Each wall is flat, endless, passes through zero and stands at right angles to its row. A trip goes straight from one point to another. List the walls that it crosses, first one first.

Walls:
(1): [-0.92 +0.70 -0.73]
(2): [-1.48 +1.18 -1.56]
(3): [+0.70 +0.01 +1.88]
(4): [-0.25 -0.44 -0.93]
Trips:
[+0.22 -0.55 +0.46] to [+2.26 -2.46 -1.19] => 4, 3
[+0.81 +0.79 -4.21] to [+2.17 -0.50 -0.47] => 1, 2, 3
[-0.69 +0.43 +0.43] to [-1.36 +2.40 +3.21] => 2
[-0.59 -0.77 -0.20] to [-0.61 -0.40 +0.84] => 2, 1, 3, 4

Walls:
(1): [+0.34 +2.19 -2.32 -0.98 +0.43 +0.09]
(2): [-0.38 +1.08 -0.23 +0.78 +1.15 -1.64]
(3): [-1.25 +0.18 -2.50 +2.46 -1.27 -0.52]
(4): [-2.62 -0.66 -0.36 +2.44 +2.22 -0.19]
(5): [+0.68 +0.44 +0.81 +0.33 -1.15 +1.23]
Trips:
[+2.27 -1.83 -1.50 +2.20 -0.91 +0.10] to [-0.86 +2.97 +1.00 -1.62 -1.19 +2.00] => 1, 3
[+1.87 +2.13 +1.82 -0.48 -0.22 -1.33] to [-2.01 +0.69 -0.86 -1.15 -0.62 +1.83] => 2, 3, 4
[+1.51 +0.69 +0.44 -1.30 -1.45 +0.18] to [+3.23 -1.21 +1.44 +0.84 -1.06 -1.01] => 1
[+3.16 +1.19 -0.92 -1.34 -2.84 +1.61] to [+3.85 -0.79 +1.44 +0.01 +2.52 +0.32] => 1
[-0.67 -1.28 +0.72 -1.06 +0.83 -1.99] to [-0.81 -1.52 -0.24 +0.70 -0.12 -1.09] => 3

Walls:
(1): [-1.03 +0.02 +0.51 -0.46 +0.79 +0.53 -0.36 -0.31 +0.57 +1.92 -2.46]
(2): [+1.62 +0.41 +0.92 +1.64 -0.31 -1.63 -0.86 +0.51 -0.95 +0.25 +1.63]
(3): [+0.16 +0.73 +0.05 -0.55 +1.24 +1.96 -0.24 +1.55 +1.17 -1.63 +0.43]
Trips:
[+0.65 +0.36 -1.37 +0.04 +1.34 +0.85 -0.14 -4.10 +2.14 -1.41 -0.67] to [-1.47 -0.23 +3.87 -1.92 +1.04 +0.31 +1.15 +1.87 +0.24 -4.50 +1.71] => 1
[+0.84 -1.79 -0.20 -1.07 -1.77 +0.96 -0.35 +1.12 -0.94 -1.70 +3.45] to [-0.90 -0.22 +0.83 -1.01 +1.13 -0.27 -0.81 +3.07 -0.45 -1.27 +0.24] => none
[-0.38 +2.35 +0.63 -0.64 +0.05 -1.47 -2.06 -1.80 -1.66 +0.77 +1.55] to [-1.26 +0.21 -3.43 -1.74 +0.65 -0.27 -1.10 -1.22 +3.14 +2.42 -1.93] => 1, 2
[-2.15 +0.92 +3.07 -1.90 -0.21 -3.29 -0.34 +2.10 -0.40 -0.55 +0.11] to [+0.03 +2.08 -0.17 -0.49 -2.00 +0.26 +0.08 +0.90 +0.09 +1.48 -0.18] => none
[-1.10 -0.40 +0.69 -0.49 +0.00 -1.68 -1.35 +2.21 +0.71 -0.04 -1.71] to [-2.43 -0.37 +0.70 -0.62 -0.61 -2.39 +3.59 -2.15 -2.47 -0.21 +0.88] => 3, 1
[-0.64 -0.70 -0.23 -0.23 +0.76 +2.21 -0.02 -0.93 +0.31 +0.28 +0.26] to [-2.01 +1.02 -1.48 +2.07 -0.01 +2.59 -0.01 +0.95 -3.40 -1.82 -0.40] => 1

Walls:
(1): [-0.73 -1.88 +2.29 +0.84 -0.29 +1.37 -1.10 -0.12 -1.08 -0.64 +0.82 +0.44 +0.16 +3.85]
(2): [-1.47 +2.74 +0.97 +0.89 -1.05 +1.42 -1.05 -0.15 +0.95 +3.59 +0.49 -1.83 -0.62 +0.55]
(3): [+2.02 -0.96 -0.04 +0.25 -2.30 -2.26 +0.10 -0.76 -2.76 +0.16 -0.62 -0.23 +1.10 -1.71]
(4): [+0.76 -0.35 -0.25 -0.93 -0.23 +0.42 +3.77 -3.27 +1.04 -0.77 -2.91 -1.62 -1.14 +0.21]
Trips:
[-1.38 -0.47 -0.17 +2.15 +0.19 -0.89 +0.72 +0.53 +0.54 -0.56 -2.44 -0.29 -0.88 +1.51] to [-0.58 -1.55 +0.00 +3.14 +1.20 -1.56 +2.75 -2.93 -1.23 +1.19 +1.49 -2.38 +0.27 +0.12] => 2, 3
[-0.08 +2.53 +0.49 -2.96 +0.89 -0.34 +0.46 -1.23 -1.76 +0.00 -0.03 -0.59 -3.81 -0.45] to [-0.77 +2.42 -0.14 +0.56 +0.78 +0.55 +1.82 -2.48 -0.55 -0.16 -1.58 -1.13 -0.65 +1.36] => none
[-1.33 -0.46 +2.94 -0.79 -0.96 -0.32 -0.77 -0.71 -2.18 -1.50 -0.58 -0.08 -0.15 -1.84] to [+0.81 +1.72 +2.33 -1.21 +2.94 -2.43 -2.95 +0.66 -0.85 -1.18 -3.50 +0.50 -1.50 -0.74] => 1
[-0.10 +1.86 -1.25 +0.92 -0.16 +1.16 +0.80 +1.20 -0.07 +1.01 +0.70 +2.19 -0.89 -0.38] to [+3.30 +0.47 -1.55 -0.94 -3.36 +0.40 +0.05 -1.93 +0.06 -0.22 -1.45 -1.23 +0.70 -0.18] => 3, 4, 2
[+1.28 -0.68 -1.66 +1.77 +0.40 +1.10 +0.62 -2.63 +0.82 -1.40 -2.16 +1.37 -0.27 -0.53] to [-0.72 -1.59 -3.56 +1.86 +2.20 -0.33 +1.31 +0.07 +0.34 -0.51 -1.11 -0.70 -1.77 -0.58] => 3
[-0.68 +1.02 -0.87 -2.31 +2.71 -1.68 +0.52 +0.19 +1.36 -0.96 -0.03 -0.02 +0.51 +0.32] to [-0.95 +0.61 -0.51 +1.82 -0.30 +0.85 -1.35 +1.19 +1.54 +3.35 -0.77 +1.38 +2.11 +1.23] => 4, 2, 1
